Every row gives one point. Each table stands for the endless flat space through its points: a line for two points, a plane for three, and so on. The two share one point or none. Which?
In the rows, zero is written as 128.

First (2 x 3)
[[138  97 145]
 [136 100 151]]
Second (2 x 3)
[[122 115 160]
 [126 111 159]]
They share: [134 103 157]

First (2 x 6)
[[149 118  90 149 101 149]
 [147 124  87 155 100 154]]
Second (2 x 6)
[[159 104  85 151  92 144]
 [139 124 105 131 117 144]]
They share: [151 112  93 143 102 144]

First (2 x 11)
[[107 129  95 103 100 137  93 160  78 115 128]
 [106 137  98 110 103 144  93 160  86 123 122]]
Second (2 x 11)
[[103 146  88 118 107 157  87 167 105 136 115]
 [ 93 162  74 122 115 159  73 179 121 154 115]]
They share: no point

First (3 x 14)
[[ 87 107 129  75 151 116 110 152 158 117 100 130 109  96]
 [ 99 119 123 120 142 119 110 146 122 108 124 124 151 135]
 [ 99 105 135 119 135 102 116 136 124 111 134 114 147 132]]
Second (3 x 14)
[[ 90  92 141  95 140 128 128 130 127 105 112 121 126 102]
 [101 100 144  99 134 124 132 143 135  98 122 127 126 106]
 [ 71  95 124 104 144 104 107 113 120 133 112 107 131 111]]
They share: no point

First (2 x 20)
[[107 131 141 144 131 152 105 105 138 154 166 122 159 165 123 109 159 107
   98 140]
 [ 95 141 125 138 141 146  93  87 154 158 172 130 161 181 109  99 157  95
   94 124]]
Second (2 x 20)
[[114 139 140 151 132 171 119 108 127 158 168 109 145 170 134 122 151 110
  102 156]
 [132 118 152 133 123 144 116 114 124 143 150 133 169 149 110  98 163  98
  108 147]]
They share: no point

First (2 x 24)
[[164 140 102 134 149 122 108 100  87 145 151 108 105 113 149 162 116 106
  121 115 136 147 131 135]
 [136 148  90 102 165 106  92  88 115 117 155 112 113 117 113 134 100 118
  125 107 168 175 155 163]]
Second (3 x 24)
[[166 106 139  88 157  99 130  64 102 127 129 120 107 120 162 140 152 116
  115 101 173 152 146 152]
 [148 145  79 145 172 135  73 109  96 127 174  84  83 108 135 140 107 113
  100 128 128 173 128 128]
 [136 124  91 136 187 147  82 100 114 115 183  84  71 102 162 122 128 122
   85 119 149 188 134 134]]
They share: no point

First (3 x 24)
[[158 119 153 173  97 113 146 103 152 113 139  98 100 142 138 130 131 113
  108 155 116 171 100 100]
 [158 119 137 159 108 115 140  98 150 112 139 112 100 135 125 127 115 121
  105 153 116 160 106 105]
 [158 121 143 168 103 110 139 101 154 110 143 107  99 141 129 128 120 119
  110 152 116 165 102  99]]
Second (2 x 24)
[[166 117 125 148 117 113 147  87 148 107 128 123 104 126 124 130 114 121
   97 162 115 153 115 109]
 [174 117 119 146 121 106 153  79 150 100 121 129 107 123 127 134 118 119
   94 170 114 151 120 107]]
They share: [158 117 131 150 113 120 141  95 146 114 135 117 101 129 121 126 110 123
 100 154 116 155 110 111]

First (3 x 24)
[[143 133 148 136 113  92 109 108 100 124 144 166 158 118 102 116 127 145
  136 111  96 154 107 162]
 [145 124 144 137 135  92 108 122 106 122 134 153 153 122 121  99 131 138
  126 133 103 143 110 155]
 [162 150 150 118  82  97 122 101  77 140 159 175 143 121  90 127 140 151
  161  80 105 157  93 178]]
Second (2 x 24)
[[148 123 140 140 129  85 115 113  95 122 140 161 150 121 104 114 131 139
  142 126 100 154 101 154]
 [148 147 158 119 102 109 103 119 107 134 143 158 156 121 125  96 134 148
  121 102 106 136 116 175]]
They share: [148 131 146 133 120  93 111 115  99 126 141 160 152 121 111 108 132 142
 135 118 102 148 106 161]

First (2 x 24)
[[138 123 101 124 133  89 135 136 113 105 101 105 128 117 117  88 146 112
  153 162 127 120 113 144]
 [133 118 109 120 135  81 132 129 105  96 108 110 123 120 109  82 137 107
  152 168 125 128 117 140]]
Second (3 x 24)
[[152 147  89 135 118  98 149 129 111  98  93 106 137 114 119  86 176 122
  141 156 142 102 118 162]
 [162 157  81 137 108 112 143 117  95  98  99  98 133 110 127  78 190 112
  147 172 148 106 128 154]
 [126 106 105 122 150  79 140 165 146 122  87 107 136 119 118 108 127 127
  153 136 115 112  92 151]]
They share: [143 128  93 128 131  97 138 143 121 114  94 100 133 114 125  94 155 117
 154 156 129 112 109 148]

First (3 x 24)
[[116 157 100 108 168  73 157 105 113  97 116 158 132 142 173 125  89 156
  156 127 146 149 133 147]
 [120 152 108 115 163  78 154  99 109  98 112 159 140 134 168 127  95 153
  148 133 148 145 128 148]
 [144 122 161 147 118 123 136 133 150 129 108 135 128 146 133 109 111 155
  175 139 155 126 158 134]]
Second (2 x 24)
[[142 123 149 161 116  89 139 120 114 129  96 145 118 156 130 111  89 135
  152 118 156 150 159 149]
 [140 126 147 153 122  95 140 119 120 125 100 145 124 150 135 113  95 141
  155 125 155 144 154 146]]
They share: [136 132 143 137 134 107 142 117 132 117 108 145 136 138 145 117 107 153
 161 139 153 132 144 140]

First (2 x 24)
[[149 137  98 164 158 111 112  87 149  72 162 111 121 172 141 108 114 113
  123 120  92 126 145 140]
 [125 149 114 148 130 143 100  99 157 100 150 135 129 148 165 116 110  89
  123 132 100 142 121 168]]
Second (2 x 24)
[[149 158  97 135 155 111  72 110 151 101 182 140 153 169 147 115 134  81
  111 139 124 162 124 151]
 [143 152 103 142 148 118  80 105 151 100 174 136 144 163 150 116 128  88
  115 135 116 153 123 156]]
They share: no point

First (3 x 24)
[[111 122 143 108 141 133 117 177 169 159 111 143 117 128 147 145 138 108
   97 105 143 177 119 119]
 [109 112 127 102 125 143 107 189 153 173  97 129 121 116 159 143 148 120
   99 113 155 175 135 123]
 [106 139 153 113 165 121 121 157 177 145 132 160 121 138 138 139 124  96
   93  95 123 170 104 111]]
Second (3 x 24)
[[ 76 126 114 125 153 131  76 163 132 157 135 128 149 124 141 121 142  83
   96 112 154 182 102  80]
 [ 73 118 107 121 160 135  84 164 135 159 131 128 142 121 135 126 145  84
   96 104 148 186 100  87]
 [ 96 118 118  89 177 139 136 163 168 165 111 156 109 116 141 145 134 119
   92  76 102 162 122 140]]
They share: [ 97 136 131 106 157 129 105 161 153 159 125 149 133 124 153 129 130 108
  93 101 127 159 121 111]

First (2 x 24)
[[111 159 105 154 146 114 109  93 113 154 134 119 132 123 136 130 131 139
  151 128 146 128  94 116]
 [ 86 159 110 119 101 129  94  98 148 144 119  89 132  98 141 120 146 174
  176 138 156 163 119 131]]
Second (2 x 24)
[[ 90 160 101 135 125 113 109 101 130 143 136 112 129 102 144 118 131 146
  146 135 145 142 118 117]
 [100 162 109 143 139 131 103  91 126 157 134 110 129 120 144 130 135 158
  162 123 145 152 102 119]]
They share: no point

First (2 x 24)
[[160 101 148  87 139 109 121 117 124 118 102 110 138 136 164  92 126 125
  119 149 142 137 143 143]
 [154 103 158  71 149 115 111 109 106 106 106 124 124 140 174  74 130 115
  121 151 158 149 125 153]]
Second (2 x 24)
[[158  97 144  98 137 106 138 114 137 119 116 116 148 144 164 114 118 126
  118 142 134 144 160 141]
 [161 115 150  80 137  85 117 138 134 131  89  98 148 129 146  87 133 141
  112 160 119 123 133 147]]
They share: no point

First (4 x 24)
[[ 78 145  95 161  85 115 140 129 128  99 152 145 144 172 148 113 125 168
  128 123 179 172 161  93]
 [119 168 111 131 117 133 186 143 153 138 168 110 174 142 133 110 111 156
  131 107 143 131 181  91]
 [131 144 129 120 132 134 173 122 133 146 158 117 164 124 117 132 104 146
  144 103 127 140 165 108]
 [ 67 142 106 154 100  97 154 127 128  80 157 134 144 181 131 132 101 158
  129 105 187 170 154 117]]
Second (3 x 24)
[[104 151 108 141 103 124 155 118 121 131 137 118 138 151 130 137 108 154
  151 117 153 152 148 122]
 [104 124 126 135 121 118 149 115 121 113 158 142 153 142 121 134 108 151
  136 105 150 167 157 107]
 [111 138 107 148 117 127 160 114 113 134 150 135 147 152 121 138 101 161
  151 115 147 165 147 118]]
They share: [104 133 120 137 115 120 151 116 121 119 151 134 148 145 124 135 108 152
 141 109 151 162 154 112]

First (2 x 24)
[[116 151 102 142 121 107 110  87 124 104 126 127  89 118 147 103 102 126
   98 127 157 157 104 140]
 [116 149 102 137 124 108 110  78 127  99 129 134  84 111 148 103  95 118
  103 125 152 157 109 147]]
Second (3 x 24)
[[114 116 144 158 109 127 147  92  87 130 120 145  71 123 136 151 114 116
  123 145 176 175 115 152]
 [140 164 108 132 127 105  91  88 129  96 122  91  95 141 144  97 130 150
  107  95 188 147 117 106]
 [148 158 117 130 130 110  98  84 123  98 121  91  89 141 143 106 134 151
  115  93 197 146 125 102]]
They share: no point

First (2 x 24)
[[136 142  95 138 131 137  92 100 114  96 157 112 141 121 161 126 142 157
  129 138 152 155 112 128]
 [136 148  89 138 125 131  91  91 108  96 159 116 141 116 167 128 134 159
  127 138 155 159 103 134]]
Second (3 x 24)
[[100 125 116 133 151 159 123 148 132  78 167 148 153 147 151 119 180 166
  133 143 141 130 117 110]
 [154 103 109 148 123 126  83 103 132 111 140  92 117 144 126 113 157 152
  149 113 146 167 113  98]
 [138 160 110 150 156 168  97 126 132  69 177 100 147 103 171 118 152 154
   97 167 137 141 155 137]]
They share: no point

First (2 x 24)
[[ 99 148 106 142  91 124 145 107 165 148 143 125 133 121 153 125  89 103
  103 152 137  93 155 153]
 [ 81 163 118 130 118 103 157  98 141 142 155 116 160 133 132 101 107  82
  112 134 161 117 173 129]]
Second (3 x 24)
[[110 168 116 119  91 146 158  82 160 165 153 110 156 113 122 110  98 101
  135 150 147 101 154 150]
 [ 85 160  92 138  98 107 158 118 138 129 143 124 128 117 152 125 115  90
  109 132 128 125 183 144]
 [ 95 153 156 127  85 126 124  90 191 157 147 132 163 146 140  85  64 108
  116 180 156  61 134 126]]
They share: no point

First (2 x 24)
[[ 94 142 119 129 110 116 132 100 115 142 144 113 156 106 125 116  96 110
  163  88 116 105 131 164]
 [101 139 120 124 110 117 136 105 108 145 151 114 149 101 130 113  95 105
  156  94 110 112 133 156]]
Second (2 x 24)
[[112 120 117 131 114 112 150 106 107 136 152 119 152  94 119 104 110  90
  165  84 118 113 119 142]
 [102 160 127 101 104 127 125 116  92 166 167 109 127  99 159 119  70 115
  125 124  83 128 159 157]]
They share: [108 136 121 119 110 118 140 110 101 148 158 115 142  96 135 110  94 100
 149 100 104 119 135 148]

First (3 x 24)
[[144 138 152 146 160 101 114 111 134 116 133 100 118 124 116 116 155  93
  113 133 161 106 101 155]
 [152 164 152 144 132 129 120 115 148 122 141  98  92 120 110 114 143  95
   97 133 169 104  95 131]
 [162 185 144 143 112 149 129 118 162 126 146  94  72 122 112 120 134 101
   82 134 168 107  88 114]]
Second (3 x 24)
[[156 184 134 138 149 101 128 101 160 129 137 106  89 112 111 150 139 115
   99 135 141 130  95 142]
 [162 189 131 131 148 109 126  93 152 124 136  98  86 105 109 150 130 118
  106 128 148 124  91 137]
 [164 129 150 172 146 125 107 117 141  94 124  77 120 156 155 105 177  84
  105 129 152 102  88 147]]
They share: no point

First (2 x 24)
[[125 157 119 142 149 170 148 151 135 133 149 125 100 140 142 104 128  88
  154 129 139  94 113 150]
 [130 158 111 141 141 177 150 148 140 139 146 128  92 138 145 109 129  81
  146 127 148  95 119 154]]
Second (2 x 24)
[[102 168 145 149 178 148 158 154 127 106 149 107  81 121 160  96 124  98
  162 125 124  93 128 131]
 [132 148 115 139 143 173 138 154 132 141 154 132 126 156 125 101 129  93
  162 135 134  93  93 156]]
They share: [120 156 127 143 157 163 146 154 130 127 152 122 108 142 139  99 127  95
 162 131 130  93 107 146]

First (3 x 24)
[[122 127 123 134 150 167 160 133 129 151 135 140 102 100 103 122 139 154
  116 119  93  85 143 125]
 [127 126 118 120 148 170 166 137 133 144 139 139  93 100  93 110 132 165
  118 120  84  84 140 125]
 [106 135 112 135 154 158 160 146 136 168 145 118 105 118 114 128 156 147
  103 117 108 108 149 131]]
Second (2 x 24)
[[113 141 118 122 157 161 171 138 128 165 143 120 102 112 101 118 153 145
  113 126 106  95 145 133]
 [113 114 106 146 142 164 144 153 149 150 143 135  99 112 119 130 138 169
   98 102  88 110 148 121]]
They share: [113 132 114 130 152 162 162 143 135 160 143 125 101 112 107 122 148 153
 108 118 100 100 146 129]

First (2 x 24)
[[124 126 152  87 171 156 115 105 122 173 125 122 142 164 149 127 126 157
  109 152  87 124 153 144]
 [139 121 127 122 146 116  90 110 142 133 165 132 137 124 124 117 166 142
  104 132 127 164 133 149]]
Second (3 x 24)
[[152 138 173 125 155 138  92 109 154 141 148 171 145 157 135 126 145 165
  100 155 113 126 132 107]
 [134 126 144 107 154 142 106 109 134 156 140 138 147 142 144 118 136 149
  112 136 117 138 147 140]
 [153  91 132 100 176 119  71 122 145 177 160 110 116 147 128 125 139 163
  108 164  81 160 129 155]]
They share: no point

First (3 x 24)
[[ 91 115 155  91 138 118 149 173 158 141 162 103 146  81  93 182 122 184
   88 142 125 149 127 132]
 [105 148 169 116  94  93  87 154 158 125 128  92 132 122 122 142 135 146
  126  86 148 126  77  90]
 [126 165 190 134 106  88  98 171 145 114 129  82 150 125 120 147 135 141
  118  93 150 111  80 105]]
Second (2 x 24)
[[ 77 159 166  94 118  89 111 154 183 110 142 109 135 112  89 163 123 188
  109  79 158 132  91  96]
 [ 91 143 162 102 116  97 109 158 165 122 144 101 137 108 103 159 129 170
  115  95 146 132  91  98]]
They share: no point

First (3 x 24)
[[132 154 133  98 100 163  97  96 156  87  92  84 155 130 131 139 111 142
  152 169  88 133 133 114]
 [177 117 181 154 144 167 112 150 140 100 113 131 165 138 149  87 113 167
  120 136 117 117 105 150]
 [159 148 160 119 112 151  97 123 150 102  92 105 152 151 149 124 114 166
  140 160  91 136 118 141]]
Second (2 x 24)
[[168 132 150 143 115 164 108 102 136  91  91  95 146 157 137 120 100 163
  133 136 106 126  96 158]
 [148 152 186 115 131 144  92 138 156  91 103 115 174 141 161  96 116 163
  125 160  94 138 124 126]]
They share: no point

First (4 x 24)
[[118 120 103 100 118 111  92 169 134 149 128 158 114 152 113  96 129 102
  155 161 148 123 142 118]
 [117  94  85 123 133  99 111 151 135 150 118 117 122 158 122 137 115  83
  156 152 170 107 155 113]
 [109 100  85 120 124  98 110 142 142 154 120 140 121 158 115 117 104  85
  149 148 174 108 161 112]
 [130  98 111  98 136 117  78 183 118 163 114 122 122 168 123 116 141 106
  167 163 148 117 140 110]]
Second (5 x 24)
[[126 113 126  65 126 108 126 141  93 142 153 127 112 148  97  78 119 137
  165 174 176  85 138 123]
 [115 110 108  84 126  96 124 170 121 143 128 148 137 146 103  93 108 109
  147 149 141 104 166  94]
 [105  84  91 117 146 132  89 136 155 154 115 181 120 161 141 117 137  71
  113 171 171 115 137 110]
 [102  69 106  93 134 108  98 145 173 142 109 199 144 140 129 102 155  65
   89 174 156 121 146  83]
 [114 111 105  83 112  87 122 162 133 138 139 146 122 134  91  84 125 100
  148 153 146 110 158 109]]
They share: no point

First (4 x 24)
[[143 114  94 126 143 153 135 123 128 136 128  90 121 160  99 112 170 132
   84 185 113 122 126 108]
 [ 98  96 110 122 125 132 111 116 137 130 135 113 113 143 147 121 171 149
   87 174 112  92  97 126]
 [ 85 112 132  94 128 102  99 112 108 113 136 139  90 158 167 118 146 146
  104 145 145  83  87 134]
 [107  85  95 142 123 156 118 121 158 145 139  93 129 131 135 124 192 155
   74 195  87  99  98 125]]
Second (3 x 24)
[[ 97 112 111 111 113 108 121  96 118 119 127 122  88 157 136 104 154 158
   81 171 118  80 104 137]
 [113 100 119 123 141 138 111 130 120 115 149 106 122 135 160 126 154 142
  103 157 144 104  86 117]
 [ 81  88  91  99 145 114 101 122 128 117 129 114 114 155 166 130 178 168
   83 179 152  92  86 109]]
They share: no point

First (3 x 24)
[[118 144 125 127 140 129 122 136 106 160 104  91 107 160 149 126  95 137
  162 139 122 120 127 122]
 [110 139 117 125 129 113 126 121 101 174  83  73  78 135 131 107  83 154
  154 112 109 135 122 118]
 [109 141 123 109 139 139 102 134 117 146 104 104 105 152 169 116  99 115
  146 127 138 122 131 128]]
Second (3 x 24)
[[111 132 121 103 140 135  99 139 111 150 101  94  92 147 156 113  88 121
  155 114 141 127 121 133]
 [123 154 136  98 150 152  98 127  90 139  86  76 126 136 172  90  90 128
  140 146  99 128 134 131]
 [123 118 126  80 154 146  80 159  96 141 104  80  90 146 148 108  70 118
  174 106 151 130 104 151]]
They share: [108 140 121 111 136 133 106 130 114 152  98  97  97 146 161 112  95 123
 146 121 132 126 129 126]

First (5 x 24)
[[158 102 127 164 100 100 167 150 164 116 127 113 185  86  88 137 119 104
   74 173 169 149 186 132]
 [148 118 109 188 151 111 156 160 133 113 100  70 170 135 145  94  80 112
   91 115 174 141 143 127]
 [157 117 123 156 111 129 166 134 150 127 104 114 151 127 126 124 138 120
  104 128 169 129 140 137]
 [154 112 125 168 123 127 168 132 143 129 104 102 148 135 143 118 128 124
  105 117 180 133 133 135]
 [135 121  92 187 136 132 180 128 123 106 109  84 142 145 168 109  93 115
   98 105 180 151 122 130]]
Second (5 x 24)
[[159  91 136 146 121 127 168 132 138  89 103 131 164 123  79 105 104  97
  126 130 165 113 144 126]
 [119  85 135 160 110 135 174 157 125 111  87 104 132 151  71  85 133 124
   89 124 126  80 168  70]
 [123 121 124 167  94 106 158 141 139  98 101 114 131 150 114  78 108 135
  118 144 170 123 134 124]
 [138 161 100 168 104 125 143 164 161 138  96  84 141 135 159  91 128 140
   94 125 152 133 120 138]
 [203 121 126 141 142 148 152 155 167 126  89 126 189  80 112 134 130  73
  118  96 142 121 128 142]]
They share: no point

First (2 x 24)
[[160 161 146 110 102 129 151 149 112  97 172 123 119 160 106 113 140 156
  100 108 114 145 121 158]
 [158 164 154 115 111 137 148 156 119  90 181 118 126 165 111 109 146 150
   93 107 123 150 123 164]]
Second (4 x 24)
[[153 172 139  97 104 153 183 141 115  76 177 102  90 168 126 133 122 139
  121 133 109 118 147 140]
 [163 165 141  99  96 125 157 149 108  97 164 120 105 162 107 118 129 154
  114 116 105 140 126 145]
 [123 118 121 141 118 105 149 115  85 154 151 158 136 142 110 131 172 191
   67 127 101 142 125 194]
 [151 139 128 123  92 120 156 119  98 119 164 144 126 139  95 122 148 179
   88 101 106 132 111 172]]
They share: [162 158 138 105  93 121 154 142 105 104 163 128 112 155 101 117 134 162
 107 109 105 140 119 152]

First (3 x 24)
[[121 131 154 107 144 127 129 139 135 139 101 120  96  88 166 137 166 147
   82 158 164 159 121 126]
 [ 91 141 112 103 103 129 165 132 155 124 102 151 103 117 127 111 150 157
  105 111 117 118 157 115]
 [ 87 133 112  88 105 140 160 125 153 129 118 150 117 119 133 108 139 163
  102 108 114 113 166 100]]
Second (4 x 24)
[[106 142 156 103 101 107 172 154 129 131 111 137 112  73  84 105 145 139
  112 103 114 112 155 128]
 [102 148 113 118 111 125 160 128 148 121  94 152  96 118 136 112 162 151
  110 125 117 121 144 120]
 [101 157 106 120 138 146 174 112 139 114  97 157  82 112 138 134 185 161
  115 157  97 122 164 111]
 [ 85 142  90 109 119 143 160 124 174 119  84 152  79 136 162 135 169 169
   91 136 135 142 152 119]]
They share: [ 97 143 118 110 108 124 162 136 153 124  95 147  96 112 130 116 157 153
 103 119 125 126 148 123]

First (3 x 24)
[[ 97 117 109 154  91 132  99 130  92 108 133 126  94 131  90 159 150  92
  129 105 115  94 102 127]
 [103 110 115 163  88 134 105 127  95 102 127 121  96 140  89 161 142 100
  122 100 109  92 104 131]
 [ 95 117  87 144  87 140 101 126  70 134 163 150  92 119  78 159 180  82
  149 129 111  90  88 121]]
Second (4 x 24)
[[104 131 125 155  95 126  82 171 104  90 115 128 120 110  56 179 166 130
  124  95 119  86 122 128]
 [ 77 124 120 157  76 131 119 125  96 118  91  92 118 142  97 150 158 105
   96  65 117  99 116 104]
 [ 59 103  97 184  78 115  87 157 122 100 103 106 138 154  87 173 143 100
  120  54 132 111 134  92]
 [ 78 110 113 168  86 125 100 135 108 106 105 106 117 144  95 157 145 101
  110  71 120  99 116 110]]
They share: no point

First (3 x 24)
[[132 126 130 120 101 146 143 102 118 105  78 109  98 115 144 125 132 116
  159 140 110 161  83 107]
 [133  99 137  86 126 120 114  96  60 144 126  78 104  78 198  82  83  95
  116 104 117 131 100 126]
 [133 115 133 106 106 140 130 100  96 116  94  94  96  98 166 106 119 107
  148 128 109 155  88 114]]
Second (2 x 24)
[[130 124 128 115 113 131 127  90  91 129 109 106 105 114 175 121 108 112
  126 126 126 130  94 113]
 [133 129 126 119 105 133 121  84  86 132 112 115 102 118 182 121 117 111
  126 125 130 128  94 108]]
They share: no point

First (2 x 24)
[[102 119 126 151  95 109  93 156 122 130 126 150 150 123  89  91  98 103
  103 134 117 123 142 161]
 [110  87  94 151 119  81  97 132 110 154 122 134 114 135  97 107 118  95
  115 162 137 135 130 165]]
Second (5 x 24)
[[ 66 109  99 113  98  98 122 111 135 141 118 125  90 115 107  90  93 114
   93 140 118 131 160 191]
 [101 118 105 156  95  89  93 140 107 137 128 147 132 127  89 108 104  84
  135 145 117  98 116 168]
 [142 110  94 149  87 108 117 144  95 151 127 121 141 131 109  91 124 109
  109 151 141 118 154 155]
 [ 23 127 116 128 130  95  94 135 165 125 131 137 105 113  73  89  83  79
   91 122 110 117 118 190]
 [ 92  93 101 130  78  76 106 101 103 143 108 155  90 122 112 118  90 114
  137 159 104 123 146 189]]
They share: [106 103 110 151 107  95  95 144 116 142 124 142 132 129  93  99 108  99
 109 148 127 129 136 163]
